Every row gives one point. Examples show where two turns around zero, p and q, send a point. Where does a point land after both, in the order given? Backwards means that the second turn is done in reverse. Each puzzle has new turns, and all numbers are rounded.
(in the rows, 128 means zero)

Turn p:
132 150 157 -> 127 116 163
103 149 125 -> 108 150 143
96 105 125 -> 95 128 106
182 108 105 -> 183 118 101
Turn q:
113 103 164 -> 87 121 149
142 171 166 -> 143 163 173
157 135 90 -> 170 113 109
99 107 121 -> 99 124 106
120 156 117 -> 142 154 118
135 96 109 -> 125 94 111
Where do these land?
p, then q: 104 150 147 -> 100 149 141
q, then p: 153 105 151 -> 111 92 120
q, then p: 144 142 125 -> 146 118 135
q, then p: 153 150 91 -> 177 126 120
q, then p: 92 132 89 -> 140 178 113
p, then q backwards: 121 89 165 -> 130 74 121

Turn p:
104 144 75 170 -> 89 94 87 159
112 156 125 94 -> 101 157 122 105
97 95 124 133 -> 119 89 142 111
133 101 146 130 -> 149 115 149 122
137 149 155 124 -> 129 158 145 138
185 123 143 117 -> 181 156 124 132
Turn q:
74 129 94 131 -> 84 167 115 151
142 137 117 158 -> 151 128 123 156
145 158 155 150 -> 150 107 161 148
139 88 165 92 -> 116 91 120 75
140 128 109 109 -> 139 148 121 110
Where do these land?
p, then q backwards: 122 111 167 108 -> 140 161 143 100
q, then p: 131 96 134 92 -> 120 134 115 82
q, then p backwards: 136 194 83 177 -> 189 163 177 167
p, then q backwards: 121 108 127 144 -> 135 126 151 140
q, then p backwards: 111 145 116 128 -> 127 150 143 130
p, then q: 148 115 141 119 -> 151 121 137 116

Turn p:
146 132 112 142 134 135 128 141 -> 128 140 117 148 143 127 127 141
128 119 117 139 111 149 127 132 -> 124 133 118 135 133 157 134 132
132 113 115 135 144 139 107 116 -> 115 116 110 131 151 132 118 117
131 135 128 133 108 142 164 108 -> 149 152 141 134 123 148 144 106
134 108 105 136 132 121 140 137 -> 128 129 104 140 134 122 151 130
105 166 119 123 108 115 122 130 -> 118 158 129 113 95 126 110 133
111 123 127 102 142 142 129 125 -> 110 127 139 104 141 126 139 121
133 149 111 87 119 88 119 144 -> 140 146 112 90 112 93 123 155
128 116 179 141 144 112 108 123 -> 133 77 149 138 118 117 107 125
128 131 171 126 131 119 119 126 -> 138 100 156 126 116 122 112 130
132 116 124 145 136 146 146 127 -> 126 129 131 150 142 138 145 118
Turn q:
148 99 142 131 112 144 113 131 -> 137 105 151 147 119 151 120 123
147 115 120 142 113 142 143 114 -> 146 104 118 137 125 139 145 117
131 143 103 107 119 86 132 116 -> 148 144 101 98 106 111 111 128
150 138 153 142 104 135 129 145 -> 153 131 154 148 121 132 147 143
142 112 136 116 146 132 132 117 -> 123 107 140 108 131 136 127 121
108 112 128 107 154 130 138 145 -> 94 114 127 116 136 121 114 147
107 139 114 141 145 96 110 133 -> 124 153 120 128 140 96 103 117
93 147 131 143 126 145 133 109 -> 103 151 113 141 131 128 154 112
127 148 124 123 132 142 122 142 -> 128 144 127 129 144 138 130 144
Where do these land?
q, then p: 225 115 124 128 142 132 128 106 -> 180 90 140 112 203 131 141 128
q, then p: 115 119 141 139 122 131 126 125 -> 127 124 131 137 112 136 127 115
p, then q backwards: 117 129 120 121 114 125 139 124 -> 127 140 132 120 120 126 131 112
q, then p: 129 136 138 144 124 115 132 141 -> 142 125 130 141 115 114 124 134
p, then q: 112 115 117 142 118 115 136 133 -> 133 122 103 142 118 126 138 129
q, then p: 117 142 121 120 171 134 145 139 -> 99 127 135 112 130 92 145 131
q, then p: 125 167 125 115 119 132 121 111 -> 132 169 145 119 135 128 122 131
p, then q: 125 118 132 109 119 119 108 137 -> 123 118 124 126 120 137 107 147
q, then p: 113 123 135 131 112 141 144 143 -> 119 130 125 148 111 137 145 135
q, then p: 113 121 138 118 142 125 130 114 -> 119 125 133 107 115 130 131 116
q, then p: 118 124 117 140 125 140 98 136 -> 110 128 127 147 135 134 102 120

Turn p:
155 139 110 141 84 128 147 143 133 -> 173 140 114 108 111 126 115 112 147
31 136 111 127 114 97 130 102 139 -> 61 133 91 116 108 112 113 83 75
142 148 134 134 118 137 135 127 126 -> 147 147 137 131 127 122 126 124 131
138 101 112 130 145 132 127 118 146 -> 125 108 114 143 141 154 130 127 139
121 131 134 138 138 125 147 151 135 -> 120 139 118 136 105 123 130 141 142
141 120 135 143 149 142 35 123 60 -> 137 84 182 127 175 111 83 183 84
104 121 123 84 108 141 144 101 123 -> 120 135 127 102 131 150 161 102 96
140 120 138 136 106 133 100 154 145 -> 134 113 153 114 114 134 101 126 152
151 97 128 134 138 132 138 152 121 -> 145 106 122 132 116 139 138 156 147
142 142 113 106 149 99 143 145 139 -> 116 142 103 115 146 116 143 139 161
135 141 177 134 135 127 144 81 122 -> 134 136 157 169 135 104 162 104 113
137 141 121 128 151 144 147 139 147 -> 125 155 119 143 129 145 132 140 149
Turn q:
115 142 117 144 128 159 162 128 131 -> 119 142 109 134 89 138 148 133 117
149 150 104 92 79 102 106 131 127 -> 132 134 120 79 134 98 84 106 149
143 126 99 157 129 134 148 101 164 -> 143 120 96 142 105 125 161 107 156
183 119 107 117 126 112 97 108 131 -> 170 107 114 114 155 131 108 95 149
99 132 123 107 131 116 137 126 96 -> 102 128 123 117 140 112 124 133 92
151 87 130 117 101 106 83 108 136 -> 142 102 161 124 156 117 109 82 154
143 101 191 132 135 104 123 135 119 -> 154 105 183 143 145 119 125 156 121
102 151 109 138 158 124 146 121 139 -> 111 143 91 141 133 122 156 144 125
115 143 145 160 120 140 114 163 116 -> 112 139 139 155 110 141 96 155 134
105 161 117 135 144 175 147 107 153 -> 124 179 101 140 104 142 164 122 123
113 97 165 108 150 116 130 179 116 -> 106 107 173 116 150 150 129 174 117
117 127 129 130 135 149 142 130 109 -> 119 131 126 133 115 141 132 131 102
Where do these land?
q, then p: 154 102 157 92 151 85 114 143 79 -> 112 83 156 133 145 128 156 195 135
q, then p: 128 137 120 158 140 139 150 166 154 -> 133 143 118 111 88 157 106 121 146
q, then p backwards: 104 160 108 145 116 124 156 96 145 -> 109 146 135 138 131 94 178 131 126
p, then q backwards: 122 129 117 122 121 148 147 95 174 -> 124 115 102 133 137 171 99 108 138
q, then p: 133 105 102 155 129 119 115 154 128 -> 113 103 125 138 114 164 108 120 125
p, then q: 151 106 170 154 148 150 110 123 83 -> 144 84 166 150 111 142 107 168 129
p, then q backwards: 141 118 103 128 130 152 150 145 110 -> 155 150 130 129 154 143 145 141 130
p, then q: 150 124 160 109 119 96 101 101 115 -> 146 99 152 133 156 109 163 145 113
q, then p: 83 122 119 118 122 137 136 117 140 -> 110 150 112 131 113 112 140 111 101
q, then p: 150 130 163 100 92 101 94 135 99 -> 105 97 180 123 162 101 132 141 145
p, then q: 117 157 95 130 143 146 116 129 149 -> 118 168 106 143 145 147 116 126 130
p, then q: 103 146 121 125 126 140 147 133 159 -> 118 166 111 132 114 115 124 112 127

Turn p:
109 135 162 129 151 97 121 118 134 119 142 149 -> 100 139 146 102 141 107 127 125 121 138 131 164
126 77 143 182 117 126 125 142 141 141 144 75 -> 164 85 162 153 125 130 86 103 132 92 118 155
160 152 119 146 138 187 147 78 113 157 96 151 -> 138 155 106 150 125 193 179 85 126 152 131 121
141 92 147 96 112 136 81 126 73 84 132 130 -> 165 179 102 107 116 104 101 141 81 96 148 128
156 167 84 99 122 116 112 123 153 144 161 151 -> 106 133 103 122 108 111 125 127 176 172 159 97
105 154 136 173 100 76 122 94 115 96 140 122 -> 115 131 143 154 122 53 148 95 113 127 113 152
137 120 126 111 141 133 88 156 128 139 92 110 -> 143 148 114 117 159 141 94 136 142 114 106 105
98 141 135 142 126 128 134 132 84 143 120 128 -> 134 135 128 159 145 126 132 141 95 150 110 142
85 103 118 92 98 140 142 111 136 165 118 138 -> 115 93 116 111 108 151 113 127 84 157 107 101
107 109 158 114 94 122 173 158 141 135 124 140 -> 137 89 148 101 103 133 140 166 111 133 97 138
147 172 131 119 145 158 164 191 177 80 154 77 -> 110 132 194 148 111 139 142 189 193 82 144 99
176 108 106 136 188 106 132 108 140 135 121 122 -> 135 115 118 111 179 140 137 94 161 115 174 130
117 134 100 125 133 140 124 125 130 129 118 170 -> 101 130 85 129 124 140 139 133 128 138 126 130
Turn q:
116 123 106 76 137 141 96 169 122 134 139 111 -> 90 136 103 111 164 171 105 144 133 111 121 116
135 127 145 122 125 103 130 103 136 130 96 146 -> 148 123 142 97 130 96 136 112 132 132 121 123
124 129 178 68 169 148 144 122 80 102 153 128 -> 147 131 187 109 141 188 140 152 118 81 139 97
118 106 130 153 150 76 130 125 135 168 143 120 -> 115 84 127 150 151 110 150 98 152 147 146 110
148 170 94 118 74 106 112 141 154 108 141 136 -> 98 169 94 97 118 108 123 140 99 168 155 138
154 119 144 161 106 146 164 117 117 150 108 155 -> 182 99 132 140 104 110 120 139 115 152 115 140
89 91 150 152 116 96 141 165 126 114 122 115 -> 97 83 114 139 100 101 141 142 139 100 127 97
126 128 80 147 74 139 77 145 117 156 148 77 -> 88 140 55 155 119 154 101 93 100 157 115 118
148 114 148 156 105 164 131 110 106 82 154 149 -> 147 124 147 132 66 148 119 129 96 112 148 158
105 178 102 134 151 149 146 119 119 144 117 135 -> 138 160 135 159 164 122 151 144 113 133 101 147
122 86 122 157 122 138 89 104 132 190 110 160 -> 134 72 119 128 139 125 111 77 132 154 85 164
129 149 123 125 202 136 126 159 115 97 101 108 -> 129 159 146 156 171 115 106 145 144 65 139 122
125 113 165 101 117 130 96 85 110 117 145 109 -> 125 132 154 99 105 167 133 84 118 118 123 103
137 140 143 127 149 119 158 137 204 147 112 148 -> 129 132 156 120 138 87 125 158 187 167 125 140
144 147 91 123 125 130 180 120 146 81 133 121 -> 151 176 108 130 110 119 157 162 142 123 162 145
Where do these land?
q, then p: 151 141 110 133 82 156 119 81 106 86 87 128 -> 156 171 91 130 112 92 175 125 129 156 132 89
p, then q backwards: 133 102 112 118 118 149 131 162 110 112 162 146 -> 152 111 116 137 111 144 157 162 121 97 138 135
p, then q: 145 127 108 104 140 139 93 179 123 126 124 118 -> 87 161 114 138 144 123 86 132 141 125 144 134
p, then q: 174 136 166 123 153 76 147 91 142 124 145 132 -> 143 121 179 91 141 150 166 137 154 161 154 111
q, then p backwards: 106 108 115 101 121 128 85 103 164 160 115 133 -> 127 136 143 141 138 107 108 113 175 159 95 159
p, then q backwards: 111 152 126 116 109 70 85 163 97 120 130 169 -> 132 164 92 139 97 120 138 163 172 136 73 149
p, then q backwards: 124 99 103 155 75 122 135 112 137 132 100 109 -> 111 89 142 161 112 125 126 112 92 148 95 114
p, then q backwards: 97 134 135 100 86 87 79 106 111 131 134 80 -> 155 174 171 158 107 109 98 138 123 140 72 116
p, then q backwards: 130 123 131 161 113 169 156 141 170 128 141 92 -> 109 87 173 146 155 162 137 119 123 119 151 115
p, then q: 149 144 91 123 148 104 199 147 121 154 134 141 -> 138 80 116 162 132 149 130 161 188 144 144 129
p, then q: 75 149 121 151 138 148 134 115 116 142 120 135 -> 135 106 131 166 132 113 141 123 107 111 87 142
p, then q: 131 151 114 115 161 130 167 135 167 74 132 80 -> 93 135 162 149 77 130 148 155 164 97 144 93
p, then q backwards: 134 122 190 125 161 164 111 135 149 165 143 156 -> 152 129 126 86 127 183 98 105 159 123 162 151
p, then q backwards: 126 102 143 120 139 136 147 126 86 130 99 165 -> 125 140 87 103 106 137 139 118 91 130 134 157
q, then p backwards: 136 130 155 175 177 141 132 123 120 135 155 136 -> 120 133 132 171 139 135 150 127 122 136 165 79

Turn p:
151 109 151 91 136 171 141 145 126 91 95 138 123 110 -> 105 111 129 92 126 132 92 150 141 103 92 116 163 100
161 159 105 156 111 133 163 101 179 138 159 85 97 124 -> 139 133 135 95 120 142 171 137 172 163 120 109 57 138
111 114 168 86 113 104 125 151 127 166 167 150 174 148 -> 148 149 117 135 122 101 112 156 137 114 178 187 164 157
120 88 120 132 96 96 109 135 157 118 87 131 120 162 -> 71 149 104 148 118 134 100 98 130 146 118 159 116 133
130 128 83 117 155 92 131 143 97 95 158 91 109 115 -> 120 89 108 108 132 92 133 117 90 118 149 87 92 150
111 130 129 86 141 124 86 147 108 154 151 163 120 98 -> 147 116 117 136 148 78 135 127 116 108 158 151 157 87
151 131 96 171 151 153 82 105 151 111 138 124 134 125 -> 116 107 143 115 141 172 165 79 136 137 148 110 125 108
128 136 162 128 155 134 125 91 98 122 123 85 120 116 -> 142 107 173 124 170 121 112 133 123 143 113 102 132 150
94 125 96 122 131 139 126 144 141 144 132 145 154 113 -> 116 142 114 151 108 116 159 133 131 117 152 116 153 115
94 98 148 137 85 173 161 140 105 115 99 116 122 124 -> 93 130 171 157 92 131 107 169 126 107 89 128 130 125
102 177 107 157 93 139 143 95 156 110 123 100 126 174 -> 112 172 136 152 142 182 142 148 135 138 133 104 68 140
146 147 149 169 124 100 133 165 152 170 118 113 115 167 -> 154 108 91 161 118 157 126 130 152 166 116 165 102 154
162 141 80 103 92 113 124 125 91 119 112 171 162 111 -> 149 163 114 108 84 123 93 108 93 123 160 106 134 82
120 151 152 116 128 122 146 122 104 146 96 164 174 86 -> 177 163 133 147 113 112 103 128 134 115 119 105 180 118
145 129 158 171 169 139 104 125 166 110 171 157 87 101 -> 149 92 134 103 162 140 181 84 160 93 99 155 122 121
121 87 144 106 167 115 148 115 89 139 119 116 110 174 -> 112 116 128 116 151 114 117 151 72 156 104 150 151 169
Turn q:
108 137 130 144 137 160 152 131 139 101 150 119 112 166 -> 103 111 130 117 114 144 139 138 126 146 131 142 99 178
103 140 100 104 164 144 100 118 115 118 88 133 124 146 -> 128 82 92 127 124 113 107 116 165 124 96 124 135 140
171 113 100 86 137 119 116 91 140 131 146 154 149 86 -> 138 115 118 127 141 105 133 105 127 173 150 132 152 58
158 154 132 102 142 125 131 95 100 141 122 98 132 95 -> 137 127 129 93 151 126 140 92 109 134 90 126 153 98
90 103 155 99 127 129 130 134 95 138 146 131 125 157 -> 88 144 123 100 117 128 85 120 135 116 147 113 137 151
152 157 119 117 125 170 105 176 165 94 166 98 159 161 -> 155 75 150 103 119 146 182 134 141 137 180 114 135 172
126 116 76 145 103 171 112 142 121 171 173 146 104 137 -> 121 94 131 153 98 139 113 116 91 139 158 73 81 118
109 97 126 151 141 172 81 105 162 169 102 135 154 99 -> 129 93 159 150 147 140 100 170 167 140 106 88 118 81
116 149 90 153 159 89 144 177 119 112 174 107 138 154 -> 139 126 109 157 108 130 147 132 84 145 143 117 168 200
83 146 146 114 132 80 139 97 132 154 99 103 97 121 -> 126 180 112 106 105 103 116 141 136 125 62 120 134 128
103 151 144 159 86 149 135 141 97 142 117 185 159 131 -> 155 144 102 134 164 172 83 140 124 103 153 123 84 134
155 146 155 162 96 100 156 130 152 146 150 125 123 114 -> 152 175 156 126 133 129 153 151 86 129 135 138 109 120
127 128 125 103 131 83 119 106 96 86 119 111 115 87 -> 124 167 112 137 139 112 145 72 149 136 103 139 162 120
128 100 109 133 98 139 170 163 134 129 129 125 102 152 -> 101 129 122 142 79 149 141 136 107 101 152 141 107 133
154 135 145 137 161 102 97 114 125 114 87 162 83 123 -> 132 124 124 152 160 58 125 118 142 107 99 156 114 123
130 81 159 158 80 102 167 102 118 126 95 116 165 165 -> 134 170 169 129 101 173 81 142 131 104 130 192 137 121
162 122 166 108 158 142 123 151 165 104 112 129 135 81 -> 112 118 137 121 175 111 184 152 155 117 139 139 149 100
Where do these land?
q, then p: 113 152 139 106 155 161 112 121 156 113 127 97 111 185 -> 77 153 98 119 128 112 101 153 132 147 123 178 131 142
p, then q: 129 119 43 124 90 106 160 135 130 123 129 158 140 179 -> 144 143 78 116 100 163 128 69 97 127 125 86 79 143
q, then p backwards: 155 136 96 144 87 93 115 122 167 161 121 122 119 111 -> 124 163 105 145 99 138 146 124 93 167 130 158 121 93
p, then q: 116 159 122 114 102 103 171 111 111 141 104 148 115 100 -> 180 140 127 133 131 111 161 107 111 94 97 131 131 129
p, then q backwards: 41 157 131 157 176 110 117 113 116 97 100 136 154 173 -> 110 133 126 196 149 111 140 194 66 116 144 129 134 78
p, then q: 133 90 124 116 162 143 112 130 123 135 95 105 169 136 -> 135 122 146 116 122 164 84 150 140 141 138 97 160 131
q, then p backwards: 143 122 133 141 162 135 167 146 153 193 146 113 134 141 -> 120 111 107 98 140 173 158 134 69 125 131 120 118 153
p, then q: 142 77 164 136 103 172 136 131 133 129 150 146 123 111 -> 126 162 114 112 150 131 123 152 175 111 168 152 114 109
p, then q backwards: 97 77 147 97 144 127 134 159 125 118 133 104 125 99 -> 129 101 142 111 189 121 108 151 130 130 113 126 101 157
p, then q: 99 139 117 146 134 168 151 157 98 107 99 138 105 119 -> 115 134 135 164 136 174 147 113 150 86 107 137 136 135
q, then p: 162 104 171 133 159 51 96 93 133 120 117 122 111 100 -> 196 160 95 153 152 126 100 78 151 124 121 113 154 164
q, then p backwards: 143 140 108 100 111 138 121 151 151 142 150 166 124 156 -> 147 144 92 108 120 110 122 159 111 137 167 112 137 120
p, then q: 162 165 153 140 91 115 121 124 117 93 153 137 128 110 -> 122 117 153 116 142 84 165 92 152 136 137 142 104 117
q, then p: 141 157 126 147 110 101 89 108 58 134 108 102 122 129 -> 133 143 157 100 172 167 87 91 118 160 115 104 134 124
q, then p: 130 146 140 128 155 181 120 87 112 121 163 135 127 80 -> 125 113 138 136 163 89 165 148 123 173 101 115 169 137
q, then p: 143 108 133 120 105 144 127 158 165 120 154 120 140 120 -> 141 120 142 114 110 116 145 162 152 101 130 141 115 152
